Each point is reached from the start by the listed moves, each made once or not at all, plus a little noise. Say if it took an odd or an even number of moves. Then give how often each move was made.

Moves:
(1): [0.33,0.16]
(2): [-0.25,0.53]
Start: [0.02,0.05]
Points:
[0.09,0.74] -> even (1, 1)
[-0.23,0.60] -> odd (0, 1)
[0.36,0.16] -> odd (1, 0)

Moves:
(1): [0.52,0.14,-0.08,-0.08,-0.28,0.07,-0.17,-0.39,0.00]
(2): [0.11,0.47,0.70,-0.32,-0.05,-0.17,0.28,0.15,0.01]
(3): [0.12,-0.13,0.22,0.35,0.20,0.16,-0.04,-0.04,-0.10]
(4): [-0.12,0.27,-0.02,0.36,-0.24,0.05,0.04,-0.12,-0.06]
(5): [-0.03,0.11,-0.13,-0.05,0.21,-0.34,-0.16,-0.15,-0.09]
(6): [0.04,0.24,-0.18,-0.04,0.38,0.29,0.09,0.14,0.20]
(7): [0.01,-0.30,-0.36,0.23,0.14,-0.07,0.54,-0.20,-0.04]
(8): [0.28,-0.03,-0.05,0.16,0.00,-0.32,-0.05,0.57,-0.11]
(9): [0.01,0.05,0.10,0.18,-0.13,-0.26,-0.08,-0.10,0.73]
Start: [0.08,0.02,-0.61,-0.50,-0.26,-0.08,0.00,0.14,-0.32]
Points:
[1.05,0.95,-0.33,-0.91,0.00,-0.54,-0.06,0.45,-0.29] -> odd (1, 1, 0, 0, 1, 1, 0, 1, 0)
[0.12,0.23,-0.78,-0.56,0.12,0.18,0.09,0.29,-0.12] -> odd (0, 0, 0, 0, 0, 1, 0, 0, 0)
[0.42,0.08,-1.27,0.02,0.29,-0.75,0.36,0.41,0.41] -> odd (0, 0, 0, 0, 1, 1, 1, 1, 1)
[-0.05,0.33,-0.82,-0.19,-0.27,-0.39,-0.15,-0.13,-0.49] -> even (0, 0, 0, 1, 1, 0, 0, 0, 0)
[0.57,0.53,0.25,-0.19,-0.03,-0.99,-0.05,0.59,0.13] -> odd (0, 1, 1, 0, 1, 0, 0, 1, 1)
[0.92,0.41,-0.77,-0.25,-0.27,-0.30,-0.19,0.34,0.48] -> even (1, 0, 0, 0, 0, 1, 0, 1, 1)
[0.87,0.32,-0.46,0.48,-0.72,-0.33,-0.27,0.08,0.11] -> odd (1, 0, 1, 1, 0, 0, 0, 1, 1)

Moves:
(1): [0.40,0.01,0.20,0.05,0.02,-0.28,0.15,-0.13,-0.14,0.14,-0.10,-0.07,0.13,0.09,-0.11,-0.12,0.14,-0.02,0.21,0.20]
(2): [-0.04,0.42,0.09,0.19,-0.01,-0.14,-0.07,-0.07,-0.06,-0.11,-0.13,0.00,0.11,-0.12,0.17,0.31,-0.20,-0.15,0.13,0.26]
(3): [-0.15,0.06,0.42,0.02,0.08,-0.32,-0.14,-0.19,-0.25,0.24,-0.15,0.28,0.12,-0.03,0.05,0.04,-0.01,-0.17,0.11,-0.12]
(4): [0.24,-0.12,0.11,0.67,0.16,0.25,-0.04,-0.02,0.11,0.13,0.06,0.10,0.01,-0.13,0.25,-0.14,-0.07,-0.27,0.15,0.02]
(5): [-0.02,-0.06,0.12,-0.28,0.22,-0.16,0.05,0.03,0.04,0.20,0.37,-0.17,0.09,0.12,-0.01,0.10,-0.07,-0.17,-0.10,-0.02]
(6): [0.17,0.04,0.24,-0.04,0.34,0.11,-0.18,0.13,-0.22,0.08,-0.06,0.07,0.05,0.10,-0.01,0.08,-0.12,0.10,-0.23,-0.02]
(7): [0.12,-0.19,0.33,-0.22,0.31,0.01,0.57,0.41,0.16,0.01,-0.01,-0.03,0.05,-0.44,-0.03,0.02,0.17,-0.03,-0.21,-0.02]
(8): [0.23,-0.18,0.22,0.05,0.01,-0.15,0.13,0.27,0.03,-0.09,-0.04,0.02,-0.28,-0.01,-0.04,0.01,-0.35,-0.11,0.37,-0.13]
(9): [0.15,0.33,0.41,-0.23,0.07,0.26,0.05,0.05,0.75,-0.12,-0.02,0.10,0.23,0.07,0.38,0.07,-0.01,-0.03,0.08,0.12]
(10): [-0.21,0.14,0.03,-0.27,-0.23,0.22,0.10,0.27,0.12,0.56,-0.14,0.22,0.01,0.00,-0.18,-0.09,-0.09,-0.23,0.34,0.41]
(11): [0.21,0.03,0.25,0.21,-0.50,-0.04,-0.18,0.15,0.11,-0.03,0.27,0.25,0.52,0.32,-0.42,0.03,-0.15,-0.06,-0.41,-0.05]
(12): [0.21,0.06,-0.23,-0.28,-0.10,-0.19,-0.11,-0.22,0.02,-0.09,0.00,0.16,-0.03,-0.23,-0.25,0.19,0.19,-0.27,0.26,0.03]
(13): [0.06,-0.21,-0.18,-0.01,0.13,-0.19,-0.13,0.13,-0.11,-0.07,-0.09,-0.09,0.47,0.02,0.09,-0.31,0.01,0.03,0.15,0.09]
(14): [0.03,-0.12,-0.22,0.14,0.13,0.08,0.22,-0.18,0.18,0.10,-0.13,0.17,0.33,0.29,0.02,0.13,-0.01,-0.11,-0.09,-0.02]
(15): [-0.04,0.20,-0.12,-0.09,-0.04,0.02,0.22,0.02,-0.29,0.18,0.05,0.34,-0.08,-0.05,0.43,0.02,-0.02,-0.22,-0.22,-0.16]
(16): [0.32,-0.19,0.40,0.15,-0.19,-0.21,-0.12,0.17,-0.01,-0.04,0.07,0.03,-0.02,-0.09,0.11,0.65,0.40,0.17,-0.01,0.00]
(17): [-0.07,0.21,0.26,0.25,0.21,-0.17,-0.14,0.37,-0.04,0.06,-0.28,0.03,-0.04,0.28,-0.08,-0.19,0.31,-0.18,-0.25,0.17]
(18): [0.07,0.07,-0.05,0.31,-0.16,-0.46,-0.11,0.43,0.21,0.47,0.20,0.59,-0.13,0.01,-0.38,-0.07,-0.13,0.54,-0.18,-0.13]
Start: [-0.01,0.05,0.21,-0.05,-0.07,0.66,-0.13,0.09,-0.03,-0.65,-0.44,-0.19,-0.01,0.37,-0.38,-0.41,-0.03,0.49,-0.03,0.48]
Points:
[1.01,1.27,1.79,0.83,-0.52,-0.35,-0.24,1.02,0.56,0.71,-0.73,1.84,0.55,0.57,-0.59,-0.37,-0.40,-0.69,0.55,1.08] -> even (1, 1, 1, 1, 0, 0, 0, 1, 1, 1, 1, 1, 0, 0, 1, 0, 1, 1)
[0.49,-0.22,0.95,-0.06,0.38,-0.18,0.28,-0.12,-0.14,-0.07,-0.50,0.04,0.39,0.85,-0.46,-0.26,-0.34,-0.10,0.46,0.36] -> odd (1, 0, 1, 0, 1, 0, 0, 1, 0, 0, 0, 0, 0, 1, 0, 0, 0, 0)
[0.63,0.15,1.53,-0.63,-0.08,0.20,0.75,1.73,0.98,0.52,0.04,0.92,-0.13,-0.04,-0.13,0.31,-0.13,0.39,0.04,0.55] -> even (0, 0, 0, 0, 1, 0, 1, 1, 1, 1, 0, 0, 0, 0, 1, 1, 0, 1)
[0.64,1.11,1.04,-0.31,-0.14,0.04,-0.28,0.64,-0.49,0.35,-0.46,0.65,0.77,0.89,-0.84,-0.12,-0.03,-0.72,-0.31,1.29] -> odd (1, 1, 0, 0, 1, 1, 0, 0, 0, 1, 1, 1, 0, 0, 1, 0, 1, 0)
[0.40,0.82,1.41,-0.64,0.40,1.00,0.69,1.20,0.51,-0.15,-0.79,0.55,0.09,-0.11,0.33,-0.02,-0.66,-0.23,0.22,0.94] -> odd (0, 1, 0, 0, 0, 1, 1, 1, 1, 1, 0, 0, 0, 0, 1, 0, 0, 0)
[0.10,0.42,0.73,-0.01,-0.50,0.55,-0.22,0.46,0.03,-0.22,-0.66,0.06,0.07,0.19,-0.28,0.45,0.09,0.26,0.43,1.14] -> odd (0, 1, 0, 0, 0, 0, 0, 0, 0, 1, 0, 0, 0, 0, 0, 1, 0, 0)

Moves:
(1): [-0.25,0.61,-0.15,0.17,-0.07,0.07,-0.16,0.38,0.00,-0.27,-0.04,0.15,0.23,-0.18,-0.07,-0.16,0.28,0.47,-0.02,0.01,-0.11,0.16,-0.01,0.22]
(2): [-0.04,0.10,0.13,-0.08,-0.17,0.14,0.08,0.05,-0.07,0.25,-0.01,0.36,-0.03,-0.37,0.32,-0.04,0.29,-0.04,0.03,-0.31,-0.01,-0.08,0.11,-0.31]
(3): [-0.26,-0.11,-0.03,0.10,0.21,-0.08,-0.41,0.58,-0.17,0.28,-0.22,0.08,-0.13,0.26,0.49,-0.48,-0.39,0.00,-0.26,0.20,0.13,-0.09,0.02,0.41]
(4): [-0.13,-0.06,0.02,0.02,-0.12,-0.15,-0.04,-0.06,-0.05,-0.19,0.02,0.01,-0.06,-0.12,0.07,-0.07,0.10,0.13,-0.19,0.00,-0.05,-0.02,0.07,0.00]
(5): [-0.19,-0.29,0.06,-0.52,-0.19,0.40,0.01,0.19,0.26,0.04,-0.21,0.38,-0.11,-0.12,0.06,0.15,0.00,0.32,-0.11,0.14,-0.08,0.14,-0.12,-0.17]
(6): [-0.15,-0.03,0.21,-0.02,0.10,0.14,0.15,-0.08,-0.09,-0.15,0.06,0.11,-0.01,-0.07,-0.23,-0.14,0.17,-0.15,0.05,0.09,0.02,-0.13,-0.07,-0.03]
(7): [-0.02,0.07,0.17,0.28,0.01,0.05,0.14,-0.21,0.17,-0.13,-0.15,0.10,0.05,0.05,0.01,0.12,-0.19,0.00,-0.20,0.26,-0.08,0.21,0.06,0.00]
(8): [-0.03,0.13,-0.11,-0.18,-0.01,0.01,-0.01,-0.06,0.16,0.00,-0.05,0.25,-0.10,-0.02,0.11,0.03,0.24,-0.07,-0.02,0.02,-0.10,-0.04,0.22,0.01]
(9): [-0.30,0.02,-0.02,0.02,0.05,0.27,-0.01,-0.29,0.02,0.11,0.05,-0.28,-0.16,0.37,-0.25,-0.22,-0.21,-0.10,0.01,0.02,0.01,-0.21,0.48,0.14]
(10): [-0.10,-0.53,-0.11,-0.21,-0.34,0.11,0.19,0.23,-0.21,0.30,-0.17,0.27,-0.23,-0.27,0.48,0.22,0.36,0.18,0.29,-0.02,-0.04,0.11,0.41,0.21]
(11): [-0.21,0.05,0.06,-0.11,0.43,0.04,-0.12,-0.33,-0.14,-0.30,0.16,0.10,-0.01,0.54,-0.29,0.18,0.05,0.09,-0.20,-0.07,-0.29,-0.03,-0.27,-0.33]
(12): [0.06,-0.47,0.11,0.00,0.11,-0.23,-0.12,-0.25,0.25,0.01,0.07,0.17,0.17,0.21,-0.23,-0.02,0.01,0.03,-0.01,0.09,-0.10,-0.04,-0.03,0.00]
(13): [-0.04,-0.19,0.13,0.14,-0.10,-0.18,0.12,0.16,0.13,-0.18,0.24,-0.01,-0.14,0.00,-0.01,0.19,0.01,-0.04,0.19,-0.15,-0.21,-0.03,-0.15,-0.09]
(14): [0.03,0.12,-0.05,0.22,-0.14,-0.04,-0.01,0.09,-0.01,-0.38,-0.10,0.24,-0.13,-0.26,0.31,-0.29,0.13,0.20,-0.06,-0.01,-0.07,-0.10,0.31,-0.50]
(15): [0.16,-0.04,0.07,0.20,0.03,-0.11,-0.14,-0.04,-0.17,0.05,0.17,-0.20,-0.17,-0.18,-0.04,0.10,-0.09,0.16,-0.04,0.04,0.13,0.03,0.06,-0.13]
(16): [0.00,0.21,0.05,-0.41,-0.21,0.15,0.12,0.47,-0.47,0.00,0.12,0.25,0.10,-0.32,-0.06,-0.40,0.51,0.13,-0.14,-0.21,0.01,0.09,0.43,-0.28]
(17): [-0.02,0.07,-0.20,0.03,0.09,0.01,0.30,-0.05,0.07,-0.02,0.23,0.09,-0.07,-0.30,-0.22,-0.16,-0.19,-0.10,-0.29,-0.24,-0.19,-0.34,-0.17,-0.04]
(18): [-0.20,0.02,0.22,0.04,-0.13,-0.06,-0.06,-0.04,-0.07,-0.21,-0.36,0.40,-0.15,0.12,0.10,0.23,0.05,-0.07,0.36,-0.17,0.28,0.13,0.26,-0.09]
(19): [0.56,0.04,-0.26,0.64,-0.30,-0.24,0.02,-0.04,0.37,0.08,-0.07,0.07,0.04,0.00,0.12,-0.04,0.22,-0.12,-0.13,-0.16,0.23,-0.18,-0.05,-0.18]
(20): [0.34,0.03,-0.06,0.05,-0.08,0.05,0.04,-0.08,0.35,-0.14,0.25,-0.03,0.25,0.14,0.04,-0.14,-0.07,0.17,-0.05,0.02,0.10,-0.08,-0.15,0.35]
(21): [0.10,0.04,0.10,0.14,0.05,-0.18,0.33,-0.09,0.09,0.02,-0.01,-0.17,0.09,-0.18,-0.05,0.18,-0.07,0.03,-0.08,0.16,-0.08,-0.26,-0.16,0.09]
(22): [0.17,0.15,-0.14,0.15,-0.11,-0.03,-0.18,-0.52,0.00,0.04,0.04,-0.03,0.30,0.45,-0.23,0.27,-0.16,-0.25,0.08,0.05,-0.05,-0.26,0.00,0.09]
(23): [-0.27,-0.16,-0.07,-0.03,-0.06,0.32,0.12,0.04,0.22,-0.19,0.22,0.24,0.03,0.04,0.09,0.13,0.11,-0.12,0.07,-0.08,0.26,0.20,0.13,-0.16]
(24): [0.26,-0.53,0.23,-0.01,0.15,0.20,-0.29,0.18,0.01,-0.20,-0.02,-0.05,0.18,-0.16,-0.14,0.21,0.09,-0.02,-0.03,-0.20,0.01,0.01,-0.02,-0.15]
Start: [0.06,0.05,-0.47,0.01,-0.30,-0.20,0.01,-0.12,0.26,-0.05,-0.08,0.33,-0.05,-0.07,0.07,0.16,-0.31,0.11,0.26,0.43,0.07,0.14,-0.25,-0.51]
Points:
[0.83,0.32,-0.87,1.10,-0.77,-0.41,0.41,-0.01,0.99,-0.32,0.67,0.94,0.19,-0.16,0.36,-0.05,-0.40,-0.14,-0.57,0.34,0.18,-0.64,0.00,-0.42] -> even (0, 0, 1, 0, 0, 0, 1, 1, 0, 0, 0, 0, 1, 0, 1, 1, 1, 0, 1, 1, 1, 1, 1, 0)
[-0.24,-0.98,-0.43,0.79,-0.83,-0.51,-0.17,-0.07,0.92,0.17,-0.64,1.43,-0.66,0.60,0.91,0.23,-0.19,-0.12,0.44,0.48,0.13,-0.02,0.95,-0.10] -> odd (0, 0, 1, 0, 0, 0, 1, 1, 1, 1, 0, 1, 1, 0, 0, 0, 0, 1, 1, 0, 0, 0, 0, 0)
[-0.48,0.05,-0.64,0.01,-1.05,0.13,-0.21,0.81,-0.08,-0.50,0.56,1.35,0.01,-0.24,0.72,-0.23,0.74,0.72,0.16,0.37,0.09,0.07,0.79,0.08] -> even (1, 0, 1, 1, 0, 1, 0, 1, 0, 1, 0, 0, 1, 0, 1, 1, 0, 0, 0, 1, 0, 1, 1, 0)
[-1.07,-0.47,-0.40,0.47,-0.40,0.43,-0.83,0.35,0.02,-1.02,-0.28,1.43,-0.32,0.82,0.61,0.43,0.00,0.46,0.66,-0.02,0.02,0.04,0.85,-0.73] -> odd (1, 0, 1, 0, 0, 0, 0, 0, 1, 1, 1, 0, 1, 1, 0, 0, 0, 1, 0, 0, 0, 1, 1, 1)
[0.06,-0.32,-0.96,0.02,-0.52,0.52,-0.07,-0.54,0.58,0.48,0.16,1.49,-0.46,0.33,0.40,-0.17,-0.04,0.16,-0.36,0.18,-0.13,-1.02,0.23,-0.53] -> odd (0, 1, 1, 0, 1, 1, 0, 1, 1, 1, 1, 0, 0, 0, 1, 0, 1, 0, 1, 1, 0, 1, 0, 0)
[0.40,0.64,-0.51,0.56,-0.16,0.01,-0.11,0.50,0.39,-0.49,0.08,0.67,0.85,-0.32,-0.14,-0.45,-0.43,0.61,-0.79,0.50,-0.18,-0.45,-0.21,0.20] -> odd (1, 0, 1, 0, 0, 0, 1, 0, 0, 0, 0, 0, 0, 0, 0, 1, 1, 0, 0, 1, 1, 1, 0, 1)
[-0.39,-1.01,-0.11,0.37,-1.33,0.33,0.57,-1.23,1.13,-0.03,-0.57,1.90,-0.09,0.07,0.35,0.97,0.40,-0.12,0.50,0.44,0.35,-0.19,0.83,-0.93] -> odd (0, 1, 0, 1, 1, 1, 1, 0, 1, 1, 0, 1, 0, 0, 0, 0, 0, 1, 1, 0, 1, 1, 1, 0)
[-0.36,-0.55,-0.24,-0.47,-0.54,0.90,-0.43,-0.29,0.56,-1.05,0.02,1.89,0.14,0.22,-0.14,1.23,0.75,0.78,0.67,0.24,0.22,0.29,0.18,-0.69] -> even (1, 0, 0, 0, 1, 1, 0, 1, 0, 1, 1, 0, 0, 0, 1, 0, 0, 1, 0, 1, 0, 1, 1, 1)
[-0.12,-0.70,-0.24,0.07,-0.25,0.01,0.36,0.54,0.30,0.40,-0.52,1.23,-0.31,-1.09,1.04,0.21,-0.12,0.08,-0.28,0.30,-0.26,-0.31,0.18,-0.31] -> even (0, 1, 1, 0, 0, 0, 1, 1, 0, 1, 0, 0, 0, 0, 0, 0, 1, 0, 0, 0, 1, 0, 0, 1)
[-0.88,-0.59,-0.21,-0.26,-0.57,0.07,-0.07,0.21,0.79,-0.07,-0.42,1.97,-0.92,-0.18,0.71,-0.43,-0.31,0.23,0.11,0.08,-0.24,-0.58,0.69,-1.17] -> even (0, 1, 1, 0, 1, 0, 0, 1, 1, 0, 0, 1, 1, 1, 0, 0, 1, 1, 0, 0, 0, 0, 0, 0)
[-0.28,-0.04,-0.69,0.11,-0.96,0.18,0.67,0.24,0.61,-0.15,0.05,1.37,0.12,-0.46,-0.04,-0.25,1.32,0.43,0.31,0.33,0.15,-0.18,1.02,-0.56] -> even (1, 0, 0, 0, 0, 1, 0, 1, 1, 1, 0, 1, 0, 0, 0, 1, 0, 0, 1, 0, 1, 0, 1, 0)
